Every row gives one point. Each table stands for the endless flat space through its points: a line for two points, a plane for three, and so on. The two share one point or none. Which?

First (2 x 3):
[[ 1.9 -1.2  2.1]
 [ 1.0 -0.8  1.7]]
Second, 2 rows:
[[-1.9 -1.2  1.4]
 [-1.3 -1.2  1.2]]
They share: no point

First, 2 rows:
[[ 0.1 -0.5 -2.4  2.3  0.3  4.1]
 [ 3.1 -2.0  0.3 -0.1  0.9  1.4]]
Second:
[[ 1.8 -2.4 -0.2  1.3  1.6  1.6]
 [ 2.7  0.3 -1.4 -0.5 -1.1  3.7]]
They share: [ 2.1 -1.5 -0.6  0.7  0.7  2.3]

First, 3 rows:
[[-2.2  0.7  0.5 -3.9  5.7 -2.2  5.2 -3.0 -0.4]
 [-5.4  4.3  3.7 -3.1 -1.1  1.0 -1.6 -1.4  0.0]
 [-1.3  0.3 -0.4 -3.6  2.8 -1.7  2.3 -4.5 -4.8]]
Second:
[[-1.8  3.7  3.8 -1.7  1.9 -1.8  1.8 -0.4  0.2]
 [-4.2  1.3  1.1 -3.8  3.1 -1.5  3.3 -2.8 -1.6]]
They share: no point

First, 3 rows:
[[-3.4 -1.5 -3.1 -2.0 -1.8 -1.2 -1.4  2.2  1.7  2.0 -3.7 -2.3  1.1 -4.9]
 [-1.1 -1.4 -2.9 -2.2 -3.9  2.0  0.4  1.5  1.4  2.2 -2.8 -1.8  0.4 -1.7]
 [-1.3 -0.9 -2.2 -2.3 -4.5  2.1  0.4  1.0  0.8  2.0 -2.5 -2.3  1.4 -1.3]]
Second (3 x 14):
[[-3.3 -0.5 -1.4 -2.1 -2.8  0.8 -1.2  1.1  0.2  2.3 -2.9 -2.8  2.2 -3.1]
 [-5.0 -1.4 -2.4  0.8 -1.5  3.6 -4.7  2.8  1.7  3.6 -2.4 -2.8  4.3 -2.4]
 [-2.8  1.3  1.7 -4.7 -2.6  0.4  1.1 -1.2 -3.1  2.5 -3.1 -2.8  0.1 -3.2]]
They share: [-2.9 -0.8 -2.1 -2.2 -3.3  0.0 -0.8  1.3  0.8  1.8 -3.0 -2.8  2.2 -3.3]

First:
[[-0.2  3.9 -1.5 -2.9 -1.8 -2.0  0.5 -4.4 -0.6 -0.8  0.0 -0.7 -0.9 -1.8
   0.1  4.8 -1.2  4.8 -0.8 -1.3]
 [ 1.3  3.0 -3.3 -0.2 -2.7 -3.2  2.6 -2.6 -1.5 -2.3  0.9  1.4 -3.0 -0.6
  -2.3  2.7  1.8  2.1  0.1  1.7]]
Second, 4 rows:
[[-3.2  3.4 -1.4  0.4 -6.7 -4.4  5.0  0.1 -3.8 -1.2 -1.9 -0.6 -4.3  1.3
  -5.1  4.4  4.4  4.7 -0.1  1.9]
 [ 1.0  3.3 -5.7  0.1  3.0 -0.5  1.7 -3.2  4.0 -0.7 -0.5  1.5 -4.8 -2.5
   3.8  1.9 -0.7  2.7  1.7 -3.0]
 [-6.2  1.8 -3.6 -0.8 -4.5 -4.1  8.0  1.3 -1.4  2.3 -3.8  0.6 -6.0 -1.0
  -2.2  4.9  6.5  6.0 -1.0  1.8]
 [ 4.0  2.8 -3.8 -3.2  1.1 -1.7 -0.4 -6.2  0.7 -1.8  2.9  2.1 -0.1 -3.5
   1.5  2.9 -1.9  1.7 -1.0  0.4]]
They share: [ 0.8  3.3 -2.7 -1.1 -2.4 -2.8  1.9 -3.2 -1.2 -1.8  0.6  0.7 -2.3 -1.0
 -1.5  3.4  0.8  3.0 -0.2  0.7]

First (4 x 24):
[[ 2.2 -4.3  1.3  5.5  4.8 -2.3  6.9 -1.9  3.5  0.6  2.9 -3.5 -4.4  5.4
   3.3  1.4 -3.6  1.9 -3.8 -0.3  0.5 -3.8  5.6 -3.6]
 [ 2.3 -1.8  4.3  6.5  4.9 -2.8  7.2  0.5  2.8 -1.3  0.4 -5.6 -6.1  4.6
   2.3  0.9 -1.7  3.2 -5.0  1.0 -0.8 -2.1  4.3 -0.3]
 [ 4.0 -5.2  4.9  4.8  4.3 -4.0  6.4 -2.7  5.0 -1.5  4.1 -2.4 -6.2  3.3
   4.6 -0.8 -0.3  3.3 -2.7  0.7  0.3 -2.9  5.9 -1.6]
 [ 3.1 -2.5  3.1  4.2  4.0 -2.5  4.3 -0.3  2.3 -2.4  1.4 -3.9 -3.5  1.5
   1.6  1.3 -3.0  3.6 -3.3  2.2  1.8 -2.0  3.2 -1.3]]
Second, 2 rows:
[[ 2.9 -3.9  1.6  3.7  5.3 -1.8  1.3  0.6  0.3 -2.1  2.5 -0.9 -0.6  1.8
   2.9  1.5 -5.0  1.8 -1.3 -0.1  2.3 -2.4  2.6 -0.6]
 [ 3.5 -3.6  2.5  3.1  3.8 -3.6  3.7 -1.8  2.4 -1.5  1.9 -3.0 -2.7 -0.6
   1.4  0.6 -3.8  3.6 -4.3  2.6  4.1 -3.0  2.3 -3.3]]
They share: no point

First:
[[ 2.7 -1.0  4.0  0.9 -4.2 -4.7  0.4 -1.4  2.2  2.2 -4.2  5.5 -1.4  0.1
   3.0 -5.3  1.0 -4.5  1.0  2.8  0.8  1.5 -0.3  0.8]
 [-2.3  1.5  1.5 -3.1 -1.2 -1.2 -3.1  3.1 -2.3 -1.8 -1.2  2.0 -3.4  1.1
   2.0 -0.8  5.0 -0.5  0.0 -1.2  1.8 -3.0 -4.3  1.3]
 [ 1.5  0.3  2.7  0.0 -3.3 -4.1 -1.4 -0.2 -0.5  0.7 -3.4  3.9 -3.1  0.2
   3.1 -4.3  1.8 -2.4  0.9  1.7  0.9  0.0 -1.8  1.8]]
Second:
[[ 0.7  0.9  0.7 -2.0 -1.2 -2.3 -1.4  2.5 -4.9 -0.4 -3.3  6.2 -4.2 -3.2
   4.2 -6.0  0.0 -0.2  2.5 -0.1 -2.0 -0.2  0.8  3.3]
 [ 1.1  1.4  1.2 -1.9 -1.4 -2.9 -1.6  2.4 -3.4  0.0 -2.3  5.2 -3.6 -1.6
   3.0 -4.3  1.4  0.0  2.3 -0.3 -0.8 -0.5 -0.6  2.3]
 [ 2.5  2.5  1.6 -2.3 -0.9 -4.2 -1.4  2.8 -1.1  1.1 -0.3  4.1 -2.6  0.6
   0.9 -1.7  3.7  1.1  2.7 -0.9  0.8 -0.9 -2.5  0.9]]
They share: no point

First:
[[-1.3 -2.9  0.7  1.3 -1.0  0.3  2.7  4.6 -1.5 -1.1 -1.0  0.6  1.7 -4.2
  -4.0 -4.0  1.6 -3.7  1.4 -0.2  2.5  3.2 -1.7  3.0]
 [-5.2 -2.2  2.7  1.6 -0.2  3.8  5.1  2.8 -3.5  2.2  1.4 -1.2  3.7 -3.4
  -3.2 -3.6  1.9 -1.5 -1.1  0.8  4.3  3.5 -2.8  1.3]
 [-2.0 -6.3  1.2  3.3  1.4  0.9  0.0  3.6 -2.0 -1.1 -2.6  1.8  0.0 -2.9
  -3.8 -2.8  4.7 -4.8  4.9 -0.5  0.2  3.0 -0.6  6.7]]
Second (3 x 24):
[[-3.4 -1.8  2.6  2.5  0.5  5.1  0.2  3.2 -1.3 -1.4  3.2 -0.6  2.5 -4.6
  -5.7 -5.1  3.8 -5.3 -0.1 -1.6  2.3  5.4 -1.3  2.9]
 [-3.0 -4.1  1.5  1.8 -1.0  1.8  3.5  2.6 -2.3  0.4 -1.8 -0.8  2.2 -3.9
  -4.1 -3.3  2.9 -2.5  1.1 -0.2  3.3  2.6 -2.5  3.0]
 [-3.2 -3.3 -0.4  3.2 -2.7  0.3  5.0  2.2 -1.8  0.2 -2.8 -0.7  4.1 -3.2
  -4.2 -1.4  3.7 -1.8  2.6  0.5  4.9  1.2 -2.6  1.9]]
They share: no point
